Rows are points. The points of each table are mixes of a few directions, plus a little noise. How many directions does each table use, and how many do they share? Where both have some left over, give the other angles between the two spaces (their principal angles), to ten degrees, smallest first.
In the rows, 128 means zero.

First (6 x 2)
[[165 208]
 [105  77]
 [123 117]
 [143 160]
 [133 138]
 [100  68]]
Second (4 x 2)
[[159 197]
 [123 116]
 [ 98  63]
 [132 137]]
Directions: first 1, second 1, shared 1

First (9 x 6)
[[ 99 184 132 149 108 120]
 [195  42 143  80 124 128]
 [156  94 136 108 123 127]
 [ 97 100  80 154 212 156]
 [ 95 159 114 152 143 133]
 [164 156 181  98  34  96]
 [162 113 153 102  91 116]
 [120 153 135 133 110 122]
 [ 63 149  76 178 207 154]]
Second (9 x 6)
[[121 109 121 124 142 123]
 [154 166 139 140 106 153]
 [127 199 160 133  61 113]
 [156  78  98 133 191 175]
 [121 154 142 127  99 114]
 [164 161 133 143 117 167]
 [111  44  95 116 199 122]
 [ 55  46 110  96 167  51]
 [142 195 154 138  72 133]]
Directions: first 2, second 2, shared 1; angles 90

First (7 x 9)
[[122 139 126 159 100 140 131 143 114]
 [132 134 132 100 111 118 123 114 136]
 [125 105  98 116 113 149 134 156 114]
 [131 128 141 129 161 116 126 113 139]
 [127 151 127 118  58 130 123 129 120]
 [126 142 133 140 104 129 127 129 123]
 [133  97 139 135 249 114 132 112 150]]
Second (9 x 9)
[[121 114 115 143 117 112 143 139 139]
 [115 113 116 142  99 110 143 138 130]
 [130 132 126 126 144 121 138 126 143]
 [127 111 118 146 124 126 127 141 131]
 [130 171 149  85 146 123 145  95 136]
 [165 118 148 137 173 212  33 138  79]
 [119 128 129 125 103 122 131 126 118]
 [115 159 139  94 110 105 160 102 134]
 [129 106 112 153 137 121 133 146 143]]
Directions: first 3, second 3, shared 0; angles 30, 40, 90

First (9 x 14)
[[ 85 127 140  27 158 104 184  70  80 130  52 115 131 107]
 [ 76  83  74 139 126 147 155 155 152 182 154 233 105 127]
 [112 146 159 117 130  98 177  81 132 134 171 113 175 172]
 [195 163 160 226  98 128  77 153 169  99 219  76 162 174]
 [145 164 177 106 133  99 144  81 112  99 129  58 166 151]
 [133 132 133 137 125 126 128 127 132 126 141 123 135 136]
 [164 121 108 165 118 157  63 181 134 111 108 124  91  95]
 [107  94  83 143 125 153 119 167 142 156 126 196  94 108]
 [133 121 118  92 140 139 105 137  99 113  54 115  95  82]]
Second (10 x 14)
[[ 54 127 153   7 162  84 234  37  83 148  80 126 158 133]
 [136 120 139 133 123 136 103 150 131 117 123  93 119 100]
 [152 114 144 154 115 149  67 179 140 104 125  65 107  77]
 [199 127 108 240  95 171  24 218 171 107 171 122  97 116]
 [116 129 130 109 134 120 147 111 121 132 121 132 134 132]
 [152 135 108 173 118 139 107 147 143 129 152 158 123 149]
 [101 129 134  87 141 112 169  92 112 137 113 135 140 135]
 [ 72 137 130  46 155  91 225  44  97 154 104 168 159 164]
 [170 131 110 198 109 152  73 176 154 120 158 140 113 134]
 [130 131 123 133 127 128 132 125 130 131 132 141 130 138]]
Directions: first 3, second 2, shared 1; angles 40

First (8 x 24)
[[137 107 125 141  81 126 127 125 100 130 133 145 117 112 115 138 121 115
  121 123 120 113 129 128]
 [171 137 136 139 173 116  96 113 125 121 126 114 150 131 169  82 179  74
  142 103 143 145 135 118]
 [ 70 134 173 108 183 156 117 140 160 158 174 146 123 110 126 196 163 165
  116  87  97 133 148 140]
 [135 115 119 123 101 115 137 118 117 115 115 154 139 142 141 116 138 103
  155 132 149 125 130 138]
 [110 173  96 116 197 137 160 100 195 158 116  55 137 147 109 137  92 157
  110 160 114 134 102 131]
 [107 109 142 111 117 117 117 164 136  94 106 140 115 149 124 108 115 166
  142 154 145 140 137 139]
 [140 112 115 145  87 126 129 121 111 134 126 119 112 113 102 132 102 123
  109 136 114 112 120 125]
 [155 135 119 140  87 130 141 143  81 115 127 151 132 119 138 115 115 121
  128 129 143 123 123 106]]
Second (10 x 24)
[[163 103 145 157 136 107 139 118 141 129 154 146 117 144 172 145 107 146
  142 148  95 148 108 128]
 [160 105 143 155 136 108 138 119 140 129 152 144 118 143 168 143 108 145
  141 146  97 147 110 128]
 [133 125 130 132 129 125 130 127 130 128 132 131 127 130 134 130 125 130
  130 130 123 131 125 128]
 [149 113 138 145 133 115 134 122 136 129 144 139 122 138 154 138 115 139
  136 140 108 140 116 128]
 [ 32 197  83  48 105 187  98 155  91 126  55  79 157  83   7  83 188  78
   91  72 221  72 183 129]
 [136 122 132 134 130 123 130 126 131 128 134 132 126 132 138 132 123 132
  131 133 120 133 124 128]
 [145 116 135 142 132 118 133 124 134 128 140 136 123 136 148 136 118 136
  134 138 113 137 119 128]
 [104 145 117 108 122 143 121 135 119 127 110 116 135 117  98 117 143 115
  119 114 151 114 142 128]
 [157 108 142 152 135 111 137 120 139 129 149 142 119 141 164 141 110 143
  139 145 101 145 112 128]
 [103 146 116 107 122 143 120 135 118 128 109 116 136 116  97 116 143 115
  119 113 152 113 142 128]]
Directions: first 6, second 1, shared 0; angles 90

First (10 x 32)
[[126 174  93 126 160 109 171 210 131 136 139 157 167 138 130 136 171  89
  193 126 194 148 111 147  66 114 149 156 137  99 137 218]
 [148  62 175 123 103 111  65  90 105  93 124  98 117  97 109 121 107 182
   46 122   7 125 164 125 206 166 127 106 117 168  71  55]
 [122 107 146 126  99 123 103 100 115 147 124 120 103 100 144 114  96 124
  104 123 116 121 128 111 161 124 138  98 125 141 120  85]
 [123 143 118 127 131 120 140 153 126 142 131 139 134 123 137 126 134 106
  151 126 160 133 118 129 110 117 141 129 132 118 133 153]
 [136 120 132 129 136 130 124 125 131 107 128 122 135 138 113 134 137 148
  115 130  99 129 138 135 134 141 118 138 126 133 119 125]
 [140 144 112 124 158 101 145 201 123 107 139 144 171 133 111 138 173 123
  155 125 128 150 132 153  98 138 144 157 132 117 107 194]
 [118 101 152 132  91 157 101  41 131 146 115 106  79 120 143 116  76 143
   86 131 110 103 129 100 172 122 109  94 122 146 144  44]
 [113 125 134 129 101 136 120  95 125 162 123 125  97 110 153 115  94 109
  125 126 155 116 116 107 142 110 133 100 128 130 144  95]
 [140 150 107 133 171 143 160 150 151  89 132 133 161 178  96 151 172 150
  148 137 125 134 134 153  89 141 102 174 129 115 139 175]
 [114 153 111 133 129 149 153 115 142 152 125 136 116 143 143 128 120 106
  156 133 185 120 109 120 102 106 120 128 132 113 165 136]]
Second (10 x 32)
[[106 114 147 134 107 135 115 107 131 123 109 127 107 128 124 130  99 162
   95 138 104 121 154 132 152 143 122 109 121 137 119  99]
 [138 129 129 138 127  51 109 153 120 121 127 167 118  77 114 127 113 178
  106 116  65 152 147 121 157 184 178 105 137 142  81 146]
 [119 113 138 132 120 123 115 119 133 122 117 129 117 128 114 136 116 168
  105 136  99 127 153 137 145 152 128 118 124 137 116 109]
 [121 121 129 122 129 177 136 110 136 129 127 101 134 164 129 133 139 110
  137 139 159 112 125 138 113 100  94 142 121 123 155 111]
 [ 78 152 148 123  88 234 160  76 122 149 112  89 109 166 197  99  88  21
  137 133 229  90  85 104 110  26  72 121 117 105 191  94]
 [155 147 105 120 154 124 147 152 123 135 152 127 155 131 137 123 164  77
  171 115 164 135  92 121  97 103 133 152 136 115 143 165]
 [141 152 112 121 140 137 149 141 120 139 146 125 145 130 151 115 147  64
  165 115 175 128  88 114 101  90 128 143 134 113 149 156]
 [143 147 116 127 138 103 137 148 119 134 141 143 137 108 140 117 137  99
  148 113 139 138 104 114 118 121 148 131 137 122 126 158]
 [129  93 139 137 127  89  96 128 139 109 114 140 116 117  81 151 120 231
   85 142  47 137 186 152 162 199 143 115 124 151  88 106]
 [151 112 117 126 151 104 118 145 136 118 137 131 144 132  94 147 157 170
  131 133  97 138 147 147 126 162 135 142 130 136 114 137]]
Directions: first 3, second 3, shared 0; angles 30, 30, 40

First (8 x 32)
[[131 151 108 114  84 134 143 111 106 107  84 133 101  84 153 102 112 171
   67 135 119 110 123 151 112 136 114 118 114 151 148 154]
 [117 109 142 139 154 110 117 144 154 145 163 121 145 166 112 150 144 103
  162 124 138 142 129 112 145 121 139 135 138 111 106 107]
 [153 104 153 137 177 174 131 130 107 165 181 128 167 162  97 142 152  63
  195 117 122 149 132 103 151 106 130 137 140 100 134  98]
 [124 148 102 124 106 131 116 118 118  93  70 144  97  82 145 103  84 169
  110 135 114 110 138 139  84 153 126 113 115 144 145 158]
 [154 125 176 126 174 101 114 130 157 134 158 113 171 174 114 183 161  74
  182 116 170 130 123 134 148 123 156 168 149 131  92 112]
 [144 149 122 114 103 140 140 110 106 111  96 131 116  95 146 115 119 148
   92 130 127 112 124 149 116 133 120 129 121 149 144 148]
 [ 97  91 127 158 177 123  97 160 160 150 172 133 140 173  94 139 121  99
  208 125 116 156 145  83 128 126 141 116 137  86 111  98]
 [105 146  95 112  48 112 164 120 116 120  99 122  86  89 165  91 132 197
    7 141 117 114 110 154 138 124  98 108 109 151 143 149]]
Second (9 x 32)
[[137 138 149 134 153 124 117 119 123 120 124 122 125 131 129 134 132 121
  147 119 132 123 129 132 123 140 135 135 126 136 128 131]
 [136 134 147 132 147 129 123 121 124 122 127 125 128 131 127 133 131 120
  146 119 131 124 130 131 124 136 133 135 125 133 128 130]
 [ 84 109  40 118  65  88 116 151 143 158 106 122 113 117 148 105 119 174
   38 163 126 132 112 122 139 124 119  96 149 131 130 119]
 [178 158 236 145 219 156 122  95 107  90 140 125 138 143 113 156 142  78
  235  84 136 115 143 139 112 151 146 165 106 138 126 140]
 [106 134  94 136 134  71  79 127 130 139  89 103 105 124 155 118 129 158
   85 137 139 117 113 134 126 165 142 114 147 158 131 126]
 [ 86  87  28  99  15 141 174 168 151 164 145 151 135 113 125 102 111 164
   37 174 110 151 121 110 148  71  95  94 139  92 129 115]
 [111 107  86 114  73 143 159 147 139 144 143 143 136 122 122 117 120 140
   91 149 117 141 127 118 137  95 110 114 130 106 128 122]
 [140 133 153 130 146 139 132 122 124 119 133 130 132 131 122 135 131 116
  153 119 128 127 132 129 125 129 130 137 122 127 127 131]
 [173 151 222 141 200 161 132 101 111  96 144 130 139 141 111 153 139  81
  222  91 133 119 143 135 115 140 141 161 107 131 126 138]]
Directions: first 4, second 2, shared 0; angles 30, 50

First (10 x 32)
[[109 122 127 113 132 136 120 148 111 108  97 145 104  78 128 139 122 138
  124 162 135 142 102 126 173 131 146 123  99 131 136 102]
 [138 133  99 116  96  95  99 110 147 103 167 133 108 142 135  80 120 148
  146 128 133 124 139 126 139 112 124 130 126 127 107 116]
 [130 133 122 129 149 141 133 136 120 120 113 111 121 131 131 156 132 122
  115 128 126 146 126 120 138 124 139 123 111 108 141 124]
 [148 149 136 153 112 129 150 120 137 154 138 117 149 162 140 128 129 118
  117 105 116 108 148 128  79 145 119 127 166 128 116 152]
 [135 120 136 131 115 121 127 116 135 142 139 140 133 133 115 112 128 124
  141 122 126 113 130 137 117 130 117 136 147 134 121 134]
 [132 112 135 124 130 106 103 117 145 109 161 114 162 166 146 114 118 148
  146 106 136 138 151 112 113 116 111 112 146 152 129 129]
 [121 118 121 116 141 133 119 136 118 111 112 133 107 105 119 140 128 129
  130 145 132 146 113 126 165 120 140 127 103 116 140 109]
 [118 152 135 139 120 137 151 138 126 147 124 125 144 127 144 126 131 129
  108 125 124 109 133 134  94 144 124 129 138 146 118 150]
 [ 97 118 122 112 167 152 136 143 108 131 102 128 114  94 105 150 145 115
  119 144 133 140 106 142 158 115 136 144  78 119 148 129]
 [152 124 146 147 117 131 141 116 132 153 126 134 137 143 116 135 127 111
  133 114 118 114 132 131 106 143 122 130 166 120 126 136]]
Second (11 x 32)
[[131 122 126 135 130 128 134 133 122 114 137 128 130 132 129 134 119 127
  130 134 123 122 128 127 135 136 126 143 126 131 127 136]
 [130 125 127 131 129 128 131 130 125 121 132 128 129 130 129 131 124 128
  129 131 125 125 128 128 131 132 128 135 127 130 127 132]
 [135 116 124 142 132 129 140 137 117 102 145 128 131 136 131 139 111 125
  132 141 117 116 129 128 143 143 125 157 124 134 126 143]
 [135 117 124 141 132 128 139 137 118 105 144 128 130 136 131 138 113 126
  132 140 118 117 129 128 141 142 125 154 125 134 125 142]
 [127 129 128 127 128 128 127 127 130 130 127 128 128 127 127 127 129 128
  128 127 130 130 128 128 127 127 128 126 128 128 128 127]
 [133 120 126 138 131 128 137 134 121 110 140 129 130 134 130 136 115 126
  131 137 120 120 129 129 138 139 126 148 126 132 126 139]
 [124 136 130 119 125 128 121 123 134 143 118 129 126 123 127 122 138 129
  125 120 134 134 128 128 120 119 130 112 130 125 130 119]
 [133 119 125 139 131 128 138 136 119 108 142 127 130 135 130 137 114 127
  131 138 119 118 129 128 139 140 126 150 126 133 126 140]
 [133 120 126 138 131 128 136 135 120 109 140 128 130 135 130 136 115 127
  131 137 120 119 129 128 138 140 126 149 126 132 126 139]
 [127 129 128 127 128 128 127 128 128 129 127 128 128 127 128 128 129 128
  127 127 128 128 128 127 128 128 128 126 127 128 127 127]
 [ 97 179 143  69 110 128  78  89 174 237  56 128 117  90 116  82 201 137
  111  74 175 178 123 129  69  63 139   7 142 102 140  62]]
Directions: first 6, second 1, shared 0; angles 90

First (9 x 32)
[[200 130 129 214 130  42  98 203 178 130 108 114 138 168  40  75   9 136
  106 122 116 154 129  82 137 116  98 130 111  76  53 139]
 [112 147 115 111 134 140 144 129 109 133 127 114 144  93 154 150 186 130
  167 142 114 149 135 153  94 151 169 142 154 108 165 122]
 [ 86 129 109 132  87 115 112 102 135 137 176 179 160  78 105  80 144  93
   86 126 124 136 174 165 177  97 113 128  98 136 139 125]
 [ 72 134 141  66 112 192 139  67 120 113 176 176 145 148 179 129 205 116
   89 162 145  60 117 125 183 127  90  57 116 170 201 136]
 [121  75 133 113 135 210 139  81 121 133  99 144  80 156 137 157  74 115
   96  99 144  79  94 146 175 107 109 100  72 192 112  82]
 [216 164 114 223 148  11 111 246 165 137  88  68 158 132  50  98  52 154
  177 135  92 210 139  93  60 154 161 173 164  19  69 145]
 [104 109 126 104 125 141 130  97  99 133 125 124  99  87 152 150 150 123
  144  96 138 145 144 160 108 116 151 178 135 163 117 121]
 [120 135 184  57 146 121 126 100 104  89 149 111  87 186 205 158 198 169
  138 132 176  86 102  56  91 139  93 133 191 179 136 200]
 [122 127 101 132 137 180 152 127 121 146 103 122 141 105 131 154 133 116
  150 139 103 133 117 171 128 146 167 111 110 109 160  80]]
Second (10 x 32)
[[152  91 201 107  84  92 129 160  22 138 122 237  30 166 177  73 171 154
  125  86 149  67  99  79  39 151 129 131 170 113 124 215]
 [141  95  77 163 107 170 125 180 224 201 144  94 181 104 142  86 114  71
  148  65 136 173 187 166 180 160 149  31 163 132 181  25]
 [ 93 133 177 101 159 112 123 131  36 117 103 201  66 172 143 115 142 181
   89 117 120  72  86  99 131 131 138 153  91  90  73 169]
 [143 131 133 140 115 127 145  75 181 142 161  59 204  66 129 152 111  80
  155 152 115 180 141 191 179 102 120 129 141 164 152  66]
 [112 150  98 144 165 144 117 111 197 143 154  37 200  73 124 169 115 103
  128 130 111 193 169 167 210 126 146 119 133 139 111  58]
 [112 155 159  96 155  91 112 120  49  71 116 154  63 157 130 159 159 189
  108 152 133  96 102  66  67 124 124 202 124 117  70 233]
 [136 137 114 135 127 129 129 114 155 119 137  93 154 107 117 149 122 116
  138 147 126 150 138 137 130 120 123 136 135 143 135 122]
 [152 137 101 151 124 146 119 155 105 101 116 149  95 131  95 156 119 138
  105 158 115 111 125  92  80 143 133 123 118 110 115 183]
 [133 145 141 134 130 136 148  79  90  91 110 151 128 129  85 160  95 135
  106 199  97  96  76 143 132  97 111 155  62 119 117 146]
 [104 107  80 110 114 132 134 155 222 156 116 106 160 176 138  61 131 115
  179  75 177 140 155 139 133 126 110 101 143 153 201  65]]
Directions: first 5, second 6, shared 1; angles 60, 60, 80, 90
